Each row is a point. Any point is a mix of the corners, with weights that add up to 1. It lies inside the corners' shape when no weight is negative. Say inside or outside, and name the corners with a negative weight.
In the rows, zero is written as 128.

Corners:
(1): [ 99 108 115]
(2): [153 176  50]
(3): [204  57 164]
(4): [ 44 153 163]
Points:
[153  86 140] => inside
[170  88 138] => inside
[190  68 157] => inside
[ 84 130 151] => inside
[193  67 158] => inside
[ 83 106 171] => outside (2)
[103 114 115] => inside
[172  93 141] => inside
[ 99  96 176] => outside (2)

Corners:
(1): [167 178 130  88  80 196 126  75  77]
(2): [136 147  60 160 168 127 161  87 138]
(3): [142 148 169  69  78 102 156 111  46]
(4): [108 144 109 120  57  95 103 147 216]
(5): [ 88  94 113 109  70 137 126 128 228]
(6): [145 133 147 103 124 140 136 161 129]
(7): [135 118 155  87 143   7 131 104 157]
(8): [ 87 133 203 214 150  41 128 157 158]
(9): [207  49 113 132  76  88 102 160 118]
(10): [113 147 113 158 160 179 101 127  60]
Points:
[131 138 143 104  91 108 133 127 115] => inside
[124 141 118  90 109 110 132 105 148] => outside (8, 9)
[142 142 132 113 108 129 135 119 114] => inside
[102 159 152  99  77 154 113 108 128] => outside (2, 6, 9)
[132 142 115 139 118 161 119 126 127] => outside (3, 7)
[128 122 137 144 125 104 123 142 151] => outside (3)
[135 125 136 131 103  96 128 132 130] => inside
[112 132 134 124 112 107 131 126 163] => outside (9)

Corners:
(1): [ 80 170 167 115 227 131 174 100 110 110 147 115 173  28 135  75 130  85]
(2): [150 123  56 112 141 178 147  50  88 141  87 156  86 152 123  96 145 138]
(3): [204 113 127  99 139 144 124 100 202 112 184  91  35  49 122 112 105  46]
(4): [169 122 191  52   7 143 113 138 159 166 229 185 110 130 174 156  68  88]
(5): [134 141 172 114 179 182 159 113 124 112  38 119 155 177 217 113 135  80]
(6): [164 138 125  62 209 162 216 104 163 185 102  14  94 204 166 114  73  83]
(7): [143 149 143 172 151 157 155 167 123 157 127 100 248  89 174 108 200  12]
(8): [117 196 178 106 174 188  66 168 134 180 141 229 101 137 148 241  83 146]
(9): [123 239  94 141 112 142  93  76 115 132 114  69 153  56  96 104 107 158]
(10): [117 106 186 122  64 190 146 100  81 160 121  69 137 141  68 188 116  96]
(11): [214 151  63  59 163 219 167  44 195 186  91  99 170 188 123 145 178  97]
(12): [194 109 138 137 145  94 191 141  64 141  44 137 124 128 199 185  66  98]
(13): [ 73 159 166 198  65  92 170 121 120 124  95 147  95 109 102 162  97 116]
(14): [ 79 158 138 121 183 178  82 138 140 137 156 107 122  43 124 149 152 196]
(15): [133 122 118  87 139 169 114 209 181  78 144 165  82 114 150 136 115 112]
(16): [138 148 165 127 130  97  76 152 101 147 135 121 149 164 124 172 145 130]
(17): [112  76 181  86  54 152  93 175 149 223 129 172 159 132  98 189 107  82]
(18): [179 140 125 150  70 141 119 116 164 104 180 100 130 132 130 118  46 144]
(19): [188 148 149 106  89 151 167 120 149 116 151 109  99  96 129  27 108 161]
Points:
[143 150 136 124 133 149 147 112 124 132 115 112 123 125 141 132 112 114] => outside (17)
[141 150 149 113 142 163 132 137 138 146 125 133 136 128 153 145 118  99] => inside
[147 135 140  93 163 165 129 153 152 174 113 175 123 191 188 191 109 101] => outside (1, 3, 9, 10, 19)
[120 129 152 122 101 141  96 152 117 129 121 150  87 144 147 186  78 126] => outside (1, 7, 11, 19)
[134 138 145 127  94 159 128 110 132 153 133 144 136  99 122 141 106 115] => outside (6, 15, 16)
[144 142 143 115 128 151 137 123 131 140 121 127 127 128 138 134 114 103] => outside (14)
[126 145 153 124 131 142 133 133 126 137 128 130 121 111 136 138 108 115] => outside (11)
[152 134 139 109 136 159 140 126 143 146 125 133 121 133 141 145 120 107] => outside (9)
[134 140 140 116 135 160 136 117 132 146 116 119 133 130 137 153 118 101] => outside (19)

Corners:
(1): [ 86  81 169 173  93  37 157 132 179  91 101 100 102 177 116 106  91 159
 164 200]
(2): [122 118  91 130  93  84 129 138 139 133  76 187 117  99 150 100  83 156
 110 194]
(3): [ 83 149 154 190 149 132  86 144 157 154 100 169  98  86 151 132  88 109
 205 128]
(4): [102 168 101 102 120 125 123 100 129 124 129 156 189 131 174 109 184 129
 161 112]
(5): [ 14 159  80 203 131 116  93 110  76  53 122 127 104 192 202  40 203 141
 122 172]
(6): [145  99 109 159 206 108 117 134 108 195 149 136 129 114 146  79 145 116
 105 116]
(7): [166 143 167  95 114 215 106 128 146 186 182 200 132 134 120  99 101 182
 132 134]
(8): [140 102 116 164 143 126 150 153 131 182 167  95  74  51 167  91 115  83
 147  41]
(9): [142 151  79 129 147 109  88 140 137 126 104 170 145 136 152 150 129  92
 131 203]
(10): [ 85 212 131  87 190 131 107  28 195  58 157  60 215 116 135 119 113 123
 146  76]
(11): [110 171  83 176 150 103  97  91 124 101 144 155 166 126 121 154 143 124
 147 163]
(12): [ 75  56  98 107  61 113  93 203  77 167 206  95  79 141 111 109 201 129
 144 171]
(13): [143 157 166 115  27  56 115   7 144  77 105 123 131 108 139 213  92 181
 161 180]
(14): [131 168 150  95 135 142 134  50 106  71 126 155 148 146  79 137 121 153
 125 121]
(15): [167 132 104 145 146 205 158 145  80 144 125 140 143  65 155 102 119 142
 112 148]
(16): [158 142 161 137 179 140 122 112 138 123 138 153 149 120 111 179 114 115
  75 148]
(17): [120 197 119 129 130 137 123  88 167 128 158 103 146 102 156 126 128 115
 103 185]
(18): [ 99  92 106 147 178 147 117  98 173 161 157 172 139  94 140  77 121  82
 163 109]
(19): [139 128  82 154  90 150 146 144 159 180 114  48 125 121 149  93 134 119
 102 109]
(20): [109 164  74  93 152 156 151 117 103 172 150 116 136 145 165 173 133 100
  98 137]
(21): [132 125  94 140 151  85 129 115 143 114  82 161 133 132 126 176 151 164
 140 155]
Points:
[117 153 122 130 135 119 120 104 123 113 127 146 136 128 137 139 129 140
 131 152] => outside (18, 19)
[112 157 114 135 149 108 110 101 108 105 119 150 141 112 144 155 134 124
 131 139] => outside (1, 7, 17, 18, 19)
[119 140 116 134 143 127 122 109 132 132 137 130 139 125 139 128 138 127
 132 134] => outside (2)
[110 137 114 135 125 118 124 117 131 127 131 136 133 124 148 111 136 131
 138 138] => inside
[124 129 134 140 140 124 126 111 155 137 140 122 130 114 126 132 110 123
 142 139] => outside (2, 4, 5)
[110 129 117 145 140 119 113 128 139 136 139 134 128 125 132 110 137 126
 138 136] => outside (13, 15, 20)
[122 147 113 132 115 125 128 109 121 117 118 127 136 132 137 126 132 150
 128 158] => outside (8, 16, 18)
[104 131 108 136 126 131 119 123 116 129 143 131 126 128 145 111 146 130
 132 148] => inside
[ 92 142  59 122 153 139 125 123 100 129 150 120 161 135 143 108 193 121
 103 135] => outside (1, 3, 7, 8, 9, 13)

Corners:
(1): [115  83 114  75 105 110 201 188  53  87 132  67 119  65 179  50 177 205
 140 100]
(2): [ 66 108 136 135  56 163 179 186 179  98 152 104 174 138 119  73 108 108
 178  81]
(3): [166 124  82  48 187 135 130  73 162  67 140 113 123  64 157 122 128 149
  76 166]
(4): [167 179  47 104 110  80 162 172  95 171 135 121 157  99 134 162 149 165
 178 193]
(5): [121 178 134 158 137 132 209 113 101 123 159 161 115  84 120 132 199 136
 194 159]
(6): [166 102 132 184 176 144 128 144 150 157 120 215 123  52  79 169 159 147
 163 194]
(7): [104 123 197 167 122 162 105 159 104 117  75 117  90 103  75  75  82 133
 187 175]
(8): [ 58  93 178  72 136 151 186  95 141  38 126  83 115 223 146  16 118 189
 157 169]
(9): [123 160 203 122 113  49 138 147 191 135 137 134  92 132  49 203 103 114
  90 199]
(10): [132 211 174  91 148 105  77 157 126 146 201 189 175 118 213 223 142 136
 162 212]
(11): [103  29 145  37 111  44 133  86 129 144 152  72  56 124 221  64 164  93
 164 105]
(12): [164 137 110 125  95 103 140  75 171  46  98 173 147  70 193 153 148 146
 209 153]
(13): [128 107 186 139 216 170  90  42 183  38 147   7 136 125 107 169  28 197
 145  74]
(14): [ 83 171 145 181 133 101 122  15 133 117 185  64 196 168 176 144 125 152
 129 154]
(15): [ 83  84 114  82  68 133 135 112  55 137 219 101 115 140 141 105 142 105
 164 186]
(16): [138 154 173 110 164  82  25   8 195  83 180  60 158  69 151  87 110 178
 119  99]
(17): [108 141 192  83 107  99 124 118 184 134  80 158 118 113 115 135 165 168
  97  90]
(18): [154 163  92 169  60  98 101 163 201 124 156 200  75  65 125 173 159 161
  94 122]
(19): [ 64 170  88 149 149 116 164 167  99  81 105 168 133 200  80 150 191 116
 161 162]
(20): [169 141 125 186 172 103 218 127 117 108  91 132 160  34  51  60  67 173
 126 102]
(21): [230 166 221 138 130 203  81 111 156  50  88  98 134 129 105 180 164 152
 108  96]
Points:
[ 99 132 124 102 135 102 132 100 148 102 167 114 134 130 154 141 138 149
 144 150] => outside (7, 20, 21)
[117 130 137 132 122 129 149 115 138  96 134 112 130 113 113 110 134 157
 142 134] => outside (10, 11)
[122 130 149 118 128 114 123 116 141 107 139 112 134 114 137 120 124 147
 145 141] => outside (5)
[125 138 135 128 134 128 133 108 156  89 140 116 138 115 116 146 140 166
 135 139] => outside (7, 10, 11, 20)
[119 135 140 126 126 123 141 117 136 112 145 127 135 111 129 130 138 144
 150 145] => inside
[117 128 155 118 135 122 142 116 143  93 134 110 121 123 123 120 123 156
 144 147] => inside
[128 114 149 120 129 127 127 111 145  90 126 107 118 112 116 117 124 148
 128 135] => outside (4, 5, 10)
[127 138 144 118 133 117 129 109 148 109 136 123 129 117 127 135 130 143
 144 147] => outside (1)

Corners:
(1): [131 120  84 202 163 170 129 112  84 169 159 139  60 144 164 116 128 141
 100  75]
(2): [142  98  19 179 150 167  94 184 109 143 191 139 103 162 179  27 154 108
 156 104]
(3): [200 127 109  88 161  46 132 186 141  68 108 125 158 152  94 163 137 145
 178 127]
(4): [ 91 144  76 180 148 154 142  92  97 191 129 159 135 118 148  90 123 190
 107 114]
(5): [127 146 147  42 149  54 123 161 169 150 152 144 173 142  83 148 152 155
 162 151]
(6): [116  93 161 134 153 134 158  80 131 122 164 194 199  74 109 161 114 132
 112 117]
(7): [138 123 162  60 121  82 170 145 116 126 112 126 130 138  92 127 163 124
 158 191]
(8): [104 115  99 127 187  88 131 183  63  45 168  65 107 231  41 155 142 110
 164  60]
(9): [119  96 162 128 151 112 126 100 137 137 122 115 191 104 145 153 149 150
 133 138]
(10): [149 178 149  18 110  59 131 176 121 114 101 120 171 149  83 182 151  89
 207 158]
(11): [109 101  59 209 158 179 117 133 159 217  91 193 145 150 193  57 126 139
  66 138]
(12): [107 131  70 130 209 135 125 154  83  61 165  73  78 165 101 119  72 109
 106  87]
(13): [ 77 137 156  94  88 160 136 165 177 120 122 176 182  85 150 184 191 168
 139 151]
(14): [137  93  62 123 184  78  70 198  77 142 137 196 137 149 178  52 141 141
 159 147]
(15): [185  83  83 153 154 156  67 202  89 144 136 121  73 167 143  43 105 149
 146  88]
(16): [126 101 104 169 110 130  93 102 139 117 145 182 160 130 155 125 101 166
  67 129]
(17): [ 83 127 112 175 142 134 136 101 113 167 137 154 148  71 124  92 161 133
  59 102]
(18): [116  87 122 165  97 171 179 133 132 219 134 141 130  87 216 121 107 161
  40 102]
(19): [119 205 187  84 118  62 175 189 120 112 138 108 153 116  74 158 180 111
 218 208]
(20): [119 133 147  64 122  21 132 175 174  74  98 136 149 157  69 141 124  94
 249 137]
(21): [138  45  22 178 184 105  63 170  87 163 153 167 107 130 110 123 129 132
 170 111]
Points:
[131 101 116 142 137 124 130 153 131 124 137 139 142 123 128 126 132 132
 129 125] => outside (1, 4, 5, 10, 14)
[114 116 136 126 122 113 124 149 147 142 132 144 171 124 120 141 146 127
 143 132] => outside (1, 3, 4, 7, 12, 14)
[101 157 168 102 127 123 144 105 156 150 116 143 161 108 108 139 141 142
 129 158] => outside (2, 3, 8, 14, 18, 21)
[115 108  96 150 131 145 116 142 122 141 129 138 136 140 161  88 127 141
 106 118] => outside (1, 3, 5, 6, 19, 21)

Corners:
(1): [120 143 124 148 130 111 138 144  96  95 157 174 148  88 107 110 100 132
  87 105]
(2): [129 151  88 116 105  84  95 125 117  71  76 133  68 124 137 158 156 107
 147  93]
(3): [155 137 159 100 159 164  91 124  98 150 158 159 108  89 126 125 161 125
 133 135]
(4): [167 125 154 156 145 142 154 116 169  90 148 153 131  76 136 116 133 137
  64 161]
(5): [ 99 105 139 136 150  99 112 134 123 128 121 139 151 125 177 151  89 123
  88 143]
(6): [ 83  91 119 140 167 121 201  98 152 127 117 133 164 128 169 151 117 130
  79 168]
(7): [130 145 110 115 165 111 128 127 113 125 146 148 116 113 137 112 136 106
 123  81]
(8): [ 95 169 110 107 148  58 136 103 102 145 108 136  77 114 130 121 131  95
  84 147]
(9): [140  98 141  80 132 159  97 114 148 154  88 112 126 162 152 135 139 107
 196 123]
(10): [225 124  63 133 149 145 108  82 107 112 104 135  95 154 100 149 130 161
 249 131]
(11): [125  88 185 118 127 182 144 146 114 105 139 104  91 131 155 142 128 146
 178  93]
(12): [133 108  96  75 111 136 120  99 103 128 121 132 153 149 124 166 107 157
 147 100]
(13): [121 125 154 132 118 165 169 135 168 105 126 144 139 157  70 162 112 137
 121 114]
(14): [ 69 129 149 139 166 129 102  82  72 154 162 145  92 116  94  90 111 107
 126 116]
(15): [163 122  27  99 110 112 108 147  84  91 152 117 168 191 159 128 115 202
 138  91]
(16): [132 140 166 140 136 157 124  82  60 108 158 144  83 135 146 137  94  66
 160 100]
(17): [102 104 170 158 164 178 155 119 115  80  80 117 121 107  99 116 113 119
 129  89]
(18): [153 114 115 147 162 106 160 122  81 124 124  75 132 154 132 112 158 133
 143 129]
(19): [128 144 143 128  81 161 130 158 133 151 150  98  90  89 139 149  94 107
 131 141]
(20): [148 130 121 124 132 118 139 121 165 173 127 182 110 131 126 145 160 110
  81 133]
(21): [167 132 136 161 145 128 140 111 134 103 121 130 158 137 183 178 125 186
 166 143]
Points:
[139 120 128 129 144 139 133 112 116 124 131 133 124 129 131 133 122 131
 140 127] => outside (2)
[130 128 122 131 136 126 134 120 113 112 128 136 122 123 129 136 121 132
 124 117] => outside (9)
[141 124 127 126 137 134 139 120 121 113 126 129 121 130 137 145 127 138
 131 123] => outside (1, 9, 14)
[123 136 130 125 134 116 121 128 105 123 147 144 120 118 139 131 123 126
 105 117] => outside (6, 9, 10, 17)
[142 129 121 122 143 115 122 106 126 129 102 128 109 122 154 150 133 113
 139 138] => outside (1, 11, 13, 14, 15)
[124 117 146 132 142 141 140 114 120 119 126 129 129 122 131 134 108 121
 134 123] => outside (2, 3, 15, 20)
[112 127 145 124 139 127 136 119 119 123 129 138 114 110 128 129 124 111
 105 123] => outside (10, 15, 21)
[121 114 125 104 143 155 135 113  98 138 130 106 111 151 117 125 125 121
 168 103] => outside (1, 2, 4, 5, 20, 21)
[134 126 121 144 139 114 140 128 113  99 125 127 130 114 159 133 113 130
 122 128] => outside (3, 12, 13, 14, 20)

Corners:
(1): [120 144 129 112 118 125 127 104 106 154  90 155  74 133 128 133 130 176
 142 143]
(2): [117 103 137 145 116 137 143 141 133 124 134 109 156 126 136 150 109 101
 144 111]
(3): [121 119 141 103 120 136 137 134 109 154  98 105 151 118 198 148 106 125
 114 156]
(4): [118 129 115  95 112 133 130 121 123 115 114 122 146 124 131 114 136 147
 147 121]
(5): [149 117 132 125 117 120 125 153 137 122  97 129 141 160 176 139 122 216
 155 128]
(6): [ 94 118 117  61 107 129 157 147 191  97 157 149 128 118 155 112 109 132
 113 165]
(7): [104 115 120 134 132 132  76 138 103 136 126 137 117 107 118 143 109 122
  84 107]
(8): [102 127  85 131 112 112 141 161 124 115  97 129  98 172 128 129 132 103
  91 126]
(9): [130 133 133 130 112 116 152 136 133 139 197 160 148  90 156 122 122  96
 169 134]
(10): [146  95 146 141 117 124  89 121 115 115 145 144  95 111 111 116 118 148
 139 135]
(11): [127 120 140 158 113 149 124  66 120 128 186 145 140  94 124 114 108  92
 100 106]
(12): [130   7 143 137 111 118 133 147 122  91 107 114 155 121 132 141 125 105
  92 120]
(13): [142  85 152 108 138 130  61 111 111 121 126 128 155 138 108 151 116 127
 110 136]
(14): [139 132 153 148 110 115 118 129 112 124 126 109  99 116 126 152 146 102
  87 114]
(15): [142 128 106 168 107 133 116 139 134 236 114 125 160 108 137 134 116 127
 156 107]
(16): [103 124 146 127 123  93 144 159 116 123 104 128 147 129 154 130 125 123
 127 136]
(17): [104 138 104 142 131 151 152 162 123 163  98 116 151 121 146 142 161 120
 126 144]
(18): [137 144  81 136 110 130 145 166 121 124 100 148 134 136 125 120 121 112
 107 127]
(19): [141 127  89 160 168 136 113 120 113 134 107 137 146 108 130 122 129  97
 147 100]
(20): [144 112  83 142 165 119 129 135 123 148 126 124 136 112 122 140 135 179
 125 151]
(21): [110 114  97 109 102 134 106  91 129 106  97 147 140 123 126 149 143 136
  94 162]
Points:
[132 104 126 131 123 126 119 132 123 130 120 129 139 125 137 137 125 135
 122 129] => inside
[129 113  96 143 129 138 113 129 114 145  96 129 140 132 114 137 132 139
 120 117] => outside (3, 6, 9, 10, 14, 16)
[127 118 116 131 122 132 120 131 126 135 123 134 129 121 127 133 129 129
 123 129] => outside (3, 16)
[126 107 131 129 107 129 118 132 128 129 127 135 121 125 133 134 121 128
 116 133] => outside (4, 16, 19, 20)
[126 116 122 132 123 127 125 128 123 116 130 136 130 123 129 130 127 127
 118 127] => outside (3, 15)

Corners:
(1): [128 154 145 155 138 129 182 211  60 200 151 175 137 105 124 103 101 195
 135  83]
(2): [126 120  72 112  69 149 122  94 127 183 181 147  58  80 217 128 121 120
 158 155]
(3): [109 186 154 195 173  73 162  74 160 119 154 135 130 168  39  99 208  76
 171 128]
(4): [ 61 188 193  92  57 141 174 169 102 136 118  81 106 158 239  58  55  79
 191 168]
(5): [ 87  16  99  60 157 182 110  58  46 150  75 118  89 108 181 163 202 169
 205 162]
(6): [158 168  95  33  80 163  84 237  77 109 144 212  35 177 155  77 111  97
 129  71]
(7): [ 51 185 105 124 160 216  73 225 182 169  71 182 117 126 224  45 115 161
  92  63]
(8): [100  57 126 186 110 123 188 183 158 143  80 112 125  93 215 178 164 156
 189 168]
(9): [158 103 102 114 134 218  66 135  71 215  82  82 133 139 178  87 116 199
 114 194]
(10): [144  87 173 179 188 172 173  85 107 185 138  81 122 159 145 109 132  84
 155 109]
(11): [ 23 112 185  60 137 155 124 173 142 159 190  92  83  87 114 156 144  20
  57 210]
(12): [ 99 150 114 147 210 225 142  83 110  81 162 128 129 200  41 148 201 101
 156 121]
(13): [142  99 137 141  74 160  46 115 153 128 168 207  71  76 113  35 148 148
 143 178]
(14): [ 82  66 131 138 190  71 192 215 136 120  75 125 187 172  63 174 117  75
  99 207]
(15): [149 194 118 144 144 114 208 130 154 117 195  93  46  67 149  61 110  48
 126 229]
(16): [211 121 173 194 109 198 158  53  50 149  88 108  43  87 154 177  95 135
 120 165]
(17): [ 87  46 109  55 171 157  35  49 200 150 224 123  40 167  99  63 196 193
 142 144]
(18): [ 78 123 121 172 219 195  80 195 155 182 120 136 125  58  89 170 154  86
 147  96]
(19): [ 79 125  88 188 190 124 120 131  39  78 114 126  44 193 176 155 126  94
 184  90]
(20): [161  77 183  66 133 134 108 122 127 116 149 138 165 197 175 232 193 130
 161 178]
(21): [161 109 156 109  92  77 137 180  60  69 176 133 132  80  63 186 161  33
  43 114]
Points:
[112 124 137 135 144 157 136 136 117 155 127 124 104 138 150 111 132 125
 149 144] => outside (21)
[113 133 120 140 154 157 147 138 109 140 126 122 102 130 138 114 137 117
 145 132] => outside (11, 13, 20)
[109 105 142 135 127 156 138 159  92 154 111 123 125 119 163 146 123 123
 137 152] => outside (3, 6, 15, 17)
[109 106 127 115 130 146 114 160 120 157 128 128 110 121 160 118 137 123
 140 155] => outside (12, 16)
[ 85 123 144 120 120 118 144 175 123 133 116 124  96 116 149 103 124 108
 123 169] => outside (2, 10, 12, 18, 20)
[115 151 145 121 149 157 167 146  88 152 133 121 108 137 117  99 120 121
 121 132] => outside (2, 8, 13, 18, 19, 20)
[134 110 129 138 151 184 124 144 100 164 108 123 106 139 164 104 121 149
 148 140] => outside (2, 3, 11, 21)
[107  87 143 118 139 142 121 132 127 138 117 137  95 148 149 151 142 109
 147 151] => outside (1, 9, 12, 15, 21)
